Each row is a point. Examples show where two turns around zero, p and q, send a point. Where does a point land after both, in the order given? Backwards means that the second turn is done in reverse. Each puzzle has new turns, and all numbers are rounded.
In the rows, zero is written as 128.

Turn p:
[130 112] -> [112 128]
[ 83 155] -> [160 170]
[146  85] -> [ 83 115]
[153 160] -> [157  99]
Turn q:
[152 136] -> [123 153]
[109  95] -> [159 105]
[162 147] -> [113 164]
[141 100] -> [157 138]
[ 76 162] -> [88 80]
Where do these land?
p, then q: [102 135] -> [104 141]
p, then q backwards: [ 99 109] -> [157 147]
p, then q backwards: [183 140] -> [ 73 116]

Turn p:
[115 118  97] -> [135 144  98]
[127  97 112] -> [152 122 103]
[187 147 141] -> [153 140 185]
[ 82 150 161] -> [ 71 106 125]
Turn q:
[168 121  95] -> [129 157  84]
[ 92 119  87] -> [114  83  99]
[148 122 138] -> [141 147 129]
[ 85  82 172] -> [179  84 165]
[142 161 153] -> [110 155 157]
[134 162 122] -> [ 96 142 132]
Where do these land?
p, then q backwards: [171  80 125] -> [121  69 152]
p, then q: [ 79 135 155] -> [137  73 119]
q, then p: [160 114 141] -> [127 151 157]
p, then q: [138 145 121] -> [116 134 144]
p, then q: [ 92 165  98] -> [ 77  97 132]

Turn p:
[ 71 119  89 108 174 170] -> [187 134 101  64 107 147]
[218 157 134 162 116 160] -> [ 63 113  91 187 111 170]
[139 127 168 114 105 117] -> [ 95 122 148 129 158 119]
[148 111  97 105  96 109] -> [108 117 127 130 100  81]
[170 131 191 114 117 124] -> [ 72 102 154 139 163 145]
[112 154 117 125 120 130] -> [127 159 126 119 120 128]
[113 155 115 114 145 133] -> [134 150 134 107 109 145]
[ 73  98 102 165 131 131] -> [195 141 103 130 142 106]
[108 101 139 145 149  78] -> [170 115 169 148 142 113]
Turn q:
[ 77  93 121 124 136 101] -> [134  88 146  83 104 118]
[174 174 151 162 160 197] -> [ 94 189  76 145 175 168]
[112 154 125 104 117 102] -> [121 137 152 130 115  90]
[188 145 139 110 166 158] -> [ 80 144 119 175 155 162]
[130 156 142 113 123 117] -> [115 151 138 139 116 111]
[142 103 146 177 117 122] -> [157 123  85 129 105 151]
[ 97  98 116  81  95 128] -> [156 110 191 116 126 126]
[104 102  84 154 109 100] -> [168  83 116 109 129  98]
Where do these land?
q, then p: [108 103 156 151 139 123] -> [104 127 104 101 120 105]
p, then q: [122 154 115 186 144 138] -> [138 151  85 143 171 125]
q, then p: [125 123 143 114 120 187] -> [112 130 119 104 132 184]
q, then p backwards: [155  94  71 148 112  97] -> [142  55 122 160 140 127]
q, then p backwards: [131  98 175  83  98 113] -> [145 161 110 124 177  81]
q, then p: [163 169 142  86 126 142] -> [148 173 136 149 157 164]
p, then q backwards: [ 81 136 100 158 124  76] -> [128 158 132 117  53 124]
q, then p: [118 142 133  87 189 100] -> [167 151 145  97 175  97]
p, then q: [149 134 116 139  99 175] -> [141 105 131 104 165  94]

Turn p:
[105  95 155 168 108 129 187 144] -> [ 70  91 115 146 134 125 123 181]
[ 80 148  87 122 147 118 123 119] -> [166 117  93 143 122 142  89 113]
[198  92 123 175 216 126 100 110] -> [108 110 168 118 220 150 151  55]
[ 79 131 148 134 104 148 105 128] -> [117 159 107 153 114  96  97 138]
[118 152 135 111 104 145 122 130] -> [140 152 134 138  99 120 123 141]
[ 94 115 146 178 115 130 136  99] -> [100 100 120 162 138  87 103 133]
[116 135 105  37 140 127 146 121] -> [182 141 132  70 104 159  96 152]
[188 124 127 178 147 153 151 127] -> [109 104 176 158 168 146 168 124]
[140 148 156 144 130 117 104 159] -> [ 96 150 126 138 109 134 150  99]
[139 146 144 108  91  99 128 123] -> [130 124 130 108  83 107 148 130]
[150 122  82  54 107 116 105 147] -> [190 161 107  75 117 141 159 140]
Turn q:
[172 110 132 130 154  99 120 113] -> [120 129 145  81 126 114 108 158]
[ 88 128 102 110 144 177 146 107] -> [120  85  98 154 140 154 107  92]
[161 163 183  96 120 102 104  98] -> [103 115 121  88 122  78 184 150]
[152 142 150 133 138 148  93 129] -> [105 123 144 136 148  88 132 139]
[ 78 173 138 163  55 121  92 133] -> [184 134 122 194 128 109 194 141]
[163 119 170 124 132  95  94  56] -> [115  86 129  78 134 103 156 197]
[159  97 105 123  98 141 157 179] -> [108 168 156 148  78 149 102 115]
[ 99 105 116 146 158 151 187 157] -> [125 144 139 132 150 191 101  83]
[ 89  96  98 114 149 129 141 168] -> [132 163  95 141 135 162  87 108]
[117 146  87 141 133 116 147 140] -> [168 133 130 127 119 133 109  98]
Where do these land?
p, then q: [175 169  89 127 148 132 143 139] -> [ 81 100 178 132 126 151 135 120]
q, then p: [105 116 139  93 124 100  94  94] -> [156 123  89 121 141 168 152 149]
q, then p: [ 80 134 158  93  93  98 139 104] -> [164  98 130 143 139 163 141 186]
p, then q: [155 115  99 151 161  79 164 129] -> [ 87 107 118 129 129 181  85 139]
q, then p: [124 144 164 146 120 160 115  81] -> [ 84 104 114 112 164 146 112 150]
p, then q: [189 159 176 108  88 123 125  89] -> [110 150 123  96 103 155 212 143]
p, then q: [112 120 130 161 165 144 113 178] -> [153  91 128 155 170 128 108  99]
p, then q backwards: [ 89  76 116 128 152 165 145 168] -> [ 90  63 147 129 165 127 101 134]
q, then p: [122 119  82 144 100 151 112 170] -> [114 126 133 174 124  94 161  93]

Turn p:
[127 134 225 118 131 139 120 114 141] -> [142 155 174 118 171  62 127 106 114]
[130 130 103 157 134  96 108 147 108] -> [121 137  80 122 130 142 151 141 146]
[104 122 197 152 135 148 148 138 130] -> [110 143 160 106 141  73 123  97 153]
[ 99 139  94 121 122 134 110 110 123] -> [134 128 134 135 126 176 143 114 131]
[152 139  99 110 144 145 141 156 110] -> [148  96 120 138 114 135 113 159 153]
[157 122  96 132 119 133 151 119 118] -> [111 118 119 135 117 148  99 156 124]
[140 135  99 136 119 145 119 139 154] -> [128 103 105 152 126 141 114 112 124]
[111 138 110 114 111  79 137 129 135] -> [110 121 124 133 112 139 175 143 104]
[117  89 183 117 122 128 124 139 130] -> [138 167 147 124 112  79 129 112 124]
[146 138 100 126 116 151 122 108 117] -> [130 124 129 147 139 163 103 138 128]
[125 122 102 124 154 112 127 108 142] -> [136 116 116 101 119 153 131 127 106]
Turn q:
[151 173 121 130 124 143 118 134 125] -> [115 130 129 117 117 151 146 131  87]
[ 97  82 121 138 163 163 127 100 108] -> [138 129 140 121 156 162  86 141 180]
[125 116 118 133  97 137 111 116 158] -> [ 91 128 125 129 119 125 121  96 140]
[ 97 157 132 114 121 151 157 139 112] -> [165 152 121 117 109 142 104 120 104]
[125 145 154 123 122  96 123  99 129] -> [132  87 132 114 121 101 121 126 114]
[146 154 137 152 109  87 150 144  92] -> [162 103 137 157  94 121 162 139 106]
[140 126 133  99 101 118  93 168 148] -> [101 159 146 139 140  91 148 105 104]
[144 140 143 149 139 142 146 142 130] -> [147 129 116 116 129 148 158 125 127]
[ 98  96 105 138 172 119 141 137 125] -> [142 149 127 126 130 125 116 168 177]
[158  92 116 105 132 126 114 100 153] -> [ 85 113 107 142 166 117 118 128 141]
Where do these land?
q, then p backwards: [114 148 145 121 138 156  93 115  93] -> [126 137 130 108 143 147 143  72 131]
q, then p: [123 171  75 123 108 121 159 138 109] -> [ 99 142 114 184 138 145 129 137 170]
q, then p: [144 117 140 134  95 130 122 137 150] -> [102 132 145 104 131 149 128 125 112]
p, then q: [ 80 133 159 159 138 154 125 124 118] -> [121 101  98  81 138 105 103 124 122]
q, then p: [144 128 125 148 138 132 142 169 145] -> [102  86 142 131 127 130 122 142 128]
p, then q: [135 119 139 143 175 143 120  76 139] -> [113 126 143 119 180 128 101 150  91]
q, then p: [135  93  99 124 140 132 135 145 118] -> [118  97 106 122 145 121 130 104 142]
q, then p: [122 113 142  82 119 110 138 114 159] -> [139 138  99 105 127 159 161 141 108]
q, then p: [122 137 107 105 102  95  95 143 141] -> [101 152 134 124 138 125 181 131 137]
q, then p: [161 122 149 142 128 108 150 120 108] -> [110 132 107 110 103 119  94 139 129]

Turn p:
[142 122  82 138 163 124  77 114 123 170 104  87] -> [113  95 105 119 101  77  67 114  98 110 118 119]
[ 76 125 143 142  97 156 168 161  74 104 129 150] -> [102 124 165 177 122 158 170 127 166 158 168 108]
[107 153 165 116 132 104  93 134 174 165 131 161] -> [139 146 169 104 148 153 103 126  91  90 142 168]
[156  97  92  83 182 146 115 147 136 139 139 139] -> [126 123  61 123 126 121 114  70 126 119 137 160]
[156 108  79  98 180 138 178 100  87  84  89 149] -> [ 98 131  41 104 136  90 166 122 158 153 172 103]
[127 166  97 105 111 128 153 153 126 101  94 155] -> [ 93 177 116 148 149 114 138 146 162 114 150 132]
[135  92 154 155 164  99  95 120 160 105 143 162] -> [178 133 120 118 153 129 133 118  62 154 143 144]
[188 146 151  92 121  98 108 137 128 100  82 146] -> [180 159 109 120 161  88 130 146 153  83 151 130]
[113 146 142 168 154 159 129 103 126 110 166  90] -> [113 103 135 132 122 145 157 117  88 132  85  81]
[ 96 115  91 105  79 111 160 144  91 122 176 129] -> [113 154 128 156  58 160 144 141 167 158 131 146]
[132 143 162 175 107 126 134 160 171 185 135  99] -> [127  84 178 146 155 142 104 154 116 113  78 165]
[140 145 173  98  98 108 135 117 169 104  75  81] -> [163 140 125 109 174 148  94 182 160  94 112  91]
[107 143 168 160  99 108 113  84 103 159 160 118] -> [144 107 195 100  84 136 142 150 106 126 116 115]
[118  90  93 157 107 187 135 120 125 144 167 127] -> [102 113 143 137 106 129 128  79 139 188  89 131]
Turn q:
[ 73 135 101 108 157 105 101 106 108  98 170  88] -> [121 170 144 132  63 103 119 183 115 161 137 129]
[ 90  89 169 105  92 150 105 103  97 110 137 178] -> [106 163 106 137 131 120 174  91  94 166 107  72]
[152 120 122 189  93  93  80 127 172 175 152 155] -> [229 137 141 115 141 127 143  82 151 138 114 151]
[150 122 130  96 118 183 121 126 139 125 140 142] -> [ 93 140 157 138 159 159 132 111 134 147 116 121]
[164 104 108 123  99  84 146 135 117 161 159 154] -> [166 146 106 144 174 120 147 134 107 122 105 174]
[109  85 163 116 167  90 167 147 107 157 133  89] -> [114  90  78 119 102 108  95 141  78 144 107 167]
[143  86 140 118 111 151 106 170 100  90  77  86] -> [ 73 138 133 116 141  74  76  88 126 102 116 108]
[149 175 146 182 131 105  99 160 104 153 147 176] -> [182 140 105 161  95 157 151  89 154  80 111 142]
[115 161 172 127  86 134 100 109 156 152 137 123] -> [149 152 128  94 119 167 137  84 120 147 164 122]
[144 125 112 103 172 147 107 101 138 137  99 171] -> [105 107 159 106 129 142 176 141 150 122  86 121]
[153 129 111 104 161 106 173 128 166  80 101  95] -> [108 104 123  94 155 128  80 198 146 112 129 120]
[ 95 118 133 113 159 183 174 127 139  80 119 103] -> [ 70  91 135 147 125 135  92 160 126 156 146  83]
[151 162 108 178 106 118 148  98  94 152 140 133] -> [154 130 103 159 133 119 165 124 164 116 171 163]
[103 180  79 128 140 143 164 154 154 120  81  99] -> [120  85 173 128 124 133 104 167 125  79 184 116]
Where do these land?
q, then p backwards: [126 151 176  75 125 137 151 142 178 144 158 162] -> [ 70 113 166 120 153 127 145 119 185 109 164 110]
q, then p: [141 160  96 141  83 108 173 163  98 127 136  99] -> [140 158 120 165 110 107 179 114  67 138 122 135]
p, then q: [159 165 104 109 141 154 145 126 157 142 156 116] -> [112 109 143 109 131 111 153 161 124 104 143  79]
q, then p: [142 146 162 158 129 181 137 162 173  97  77  84] -> [175 139 123 104 109 166  77  80  88 141 101  85]
p, then q backwards: [154 143  71  97  90 124  78 107  91 155  78 111] -> [125 121 116 170 139 108  84 147 102  68  96  63]
q, then p: [131  94  89  84 144  93 131 154  93 112 167 159] -> [103 117 140 181 156  85 139 166 127 106 176 123]
q, then p: [141  95  87 155 101 150 167  97 112 133 131 121] -> [124  96 112 122 125 137 140 147  72 145 134 177]
p, then q: [ 88 131 162 178 143 105 137 109 102 143 139  98] -> [ 98 126 101 155 136  97  95  82  91 143 120 138]
q, then p: [161 164 167 180  91 160 145 139 133 119 144 149] -> [107 130 113  99 138 110 131  97  89 155  60 107]
p, then q: [ 83 162 168  91 151 167  95 123 106 114 131 165] -> [ 86 156  98 141 111 157 119 154 154 187 168 117]
q, then p: [ 83  81 134 126 171  96 106 157 138 166 169 144] -> [149 102 161 127 127  61 115 144 188 131 162 135]
p, then q backwards: [166  93  74  85 100 110 111  81 122 119 149  83] -> [122 111 180 165 168  70  82 121 124  90 145 110]
p, then q: [162 151 161 119 145  93 127 122 149 135 100 131] -> [109 144 122 139 131 135 104 162 135  99  81 121]
p, then q: [ 86  74 145 166 166 131 119 126 108 117  97 148] -> [127 133 116 158 106 115 133 113 119 182 107 194]
q, then p backwards: [ 96 110 124 155 141 112  97 111 159  97  86 150] -> [153 127 149 136 111 141 115  68  92 117 115  97]
